Each row is a point. A path goes straight from each point to the next, and from the last back to the first. The post is the endless flat space through its rows: a point in 2 columns, a line in 3, a plane in 4, and so on, so that a path can go around it. How many times does the path go around the post? Going back the other way cancels.

Post (2 x 3):
[[ 0.54  0.42 -0.53]
 [-0.27 -0.14  0.17]]
Path (30 x 3):
[[-0.19  0.42  0.22]
 [-0.02 -0.01  0.26]
 [ 0.47  0.09 -0.29]
 [ 0.39  0.15 -0.61]
 [-0.28  0.06 -0.22]
 [-0.55  0.15  0.29]
 [-0.60  0.13  0.87]
 [-0.56  0.29  0.02]
 [ 0.26  0.28 -0.63]
 [ 0.25 -0.59 -0.33]
 [ 0.67  0.17 -0.01]
 [ 0.15  0.29  0.38]
 [-0.55  0.40  0.45]
 [-0.18  0.28 -0.71]
 [-0.24 -0.45 -0.38]
 [ 1.09 -0.07 -0.85]
 [ 0.60  0.38  0.01]
 [-0.32  0.15  0.27]
 [-0.10  0.34 -0.14]
 [ 0.08  0.13 -0.91]
 [ 0.30 -0.31 -0.52]
 [ 0.61  0.12 -0.35]
 [ 0.19  0.26 -0.06]
 [-0.44  0.23  0.17]
 [-0.51 -0.16 -0.04]
 [ 0.39 -0.07 -0.75]
 [ 0.88  0.32 -0.70]
 [ 1.06  0.44 -1.03]
 [-0.69 -0.54 -0.17]
 [-0.36  0.11 -0.02]]
Times around: 2

Post (7 x 8):
[[ 0.01  0.28 -0.58  1.05  0.53  0.11  0.15  0.63]
 [-0.38 -0.40  0.50 -0.43 -0.65  0.29  0.10 -0.36]
 [-0.06  0.02  0.55  0.00  0.02 -0.08 -0.06  0.01]
 [-0.17 -0.51  0.58  0.10  0.23  0.01  0.21 -0.20]
 [ 0.54  0.19 -0.21 -0.08  0.03 -0.04 -0.14 -0.49]
 [-0.39  0.15  0.30 -0.17 -0.03  0.62  0.40 -0.25]
 [-0.44 -0.61  0.32 -0.62 -0.10  0.21 -0.39 -0.30]]
Path (30 x 8):
[[ 0.47  0.23 -0.31  0.34  0.88  0.42 -0.02 -0.31]
 [-0.27 -0.44  0.71 -0.79  0.42  0.83  0.53 -0.45]
 [ 0.34  0.89 -0.31  0.03 -0.35  0.20  0.59 -0.13]
 [ 0.01 -0.03  0.14  0.10 -0.37 -0.11  0.11 -0.22]
 [-0.30 -0.67  0.16 -0.72  0.18  0.05 -0.75 -0.67]
 [-0.51 -0.35  0.87 -0.39  0.33  0.69  0.09 -0.44]
 [ 0.81 -0.80 -0.32  0.64  0.25 -0.46 -0.40  0.46]
 [-0.52  0.10 -0.11 -0.83 -0.60  0.56 -0.22  0.00]
 [-0.66  0.08  0.27  0.06  0.12  0.34  0.51  0.06]
 [-0.08  0.64  0.56 -0.23 -0.16  0.08 -0.05 -0.30]
 [-0.51  0.25 -0.07  0.47  0.40  1.00 -0.05  0.09]
 [-0.13 -0.24  0.23 -0.10  0.35  0.41 -0.08 -0.10]
 [-0.36  0.11  0.57 -1.02  0.35  0.51 -0.15 -0.07]
 [-0.35 -0.01  0.07 -0.51 -0.69  0.43  0.45 -0.43]
 [ 0.40  0.12 -0.02  0.26  0.08 -0.44  0.13 -0.46]
 [-0.06 -0.12  0.35  0.06 -0.77 -0.60 -0.73 -0.19]
 [ 0.07 -0.22  0.58  0.00  0.00 -0.20 -0.92 -0.03]
 [-0.22 -0.59  0.31  0.32 -0.20  0.59  0.43  0.23]
 [-0.18 -0.69  0.46 -0.52 -0.73 -0.11 -0.03 -0.25]
 [ 0.15 -0.08  0.44 -0.37  0.83 -0.20  0.38 -0.64]
 [-1.22  0.35  0.23 -0.81 -0.87  0.72 -0.19 -0.04]
 [-1.30 -0.31  0.43  0.33 -0.37  0.24  0.45  0.12]
 [-0.31  0.54  0.60 -0.31  0.47  0.66  0.17 -0.78]
 [-0.75  0.19  0.30 -0.51 -0.01  1.19  0.08 -0.17]
 [ 0.89  0.35  0.73 -0.08  0.56 -0.54 -0.15 -0.14]
 [ 0.45 -0.20  0.14 -0.62 -0.40 -0.52 -0.35 -0.38]
 [-0.16 -0.14  0.47 -0.53 -0.35 -0.49 -0.27 -0.34]
 [-0.47  0.22  0.40 -0.38 -0.72  0.47  0.09 -0.29]
 [-0.48 -0.11 -0.36  0.52 -0.15  0.34  0.19  0.13]
 [-0.38 -0.68  0.09  0.35 -0.46  0.50  0.29 -0.14]]
Times around: 5
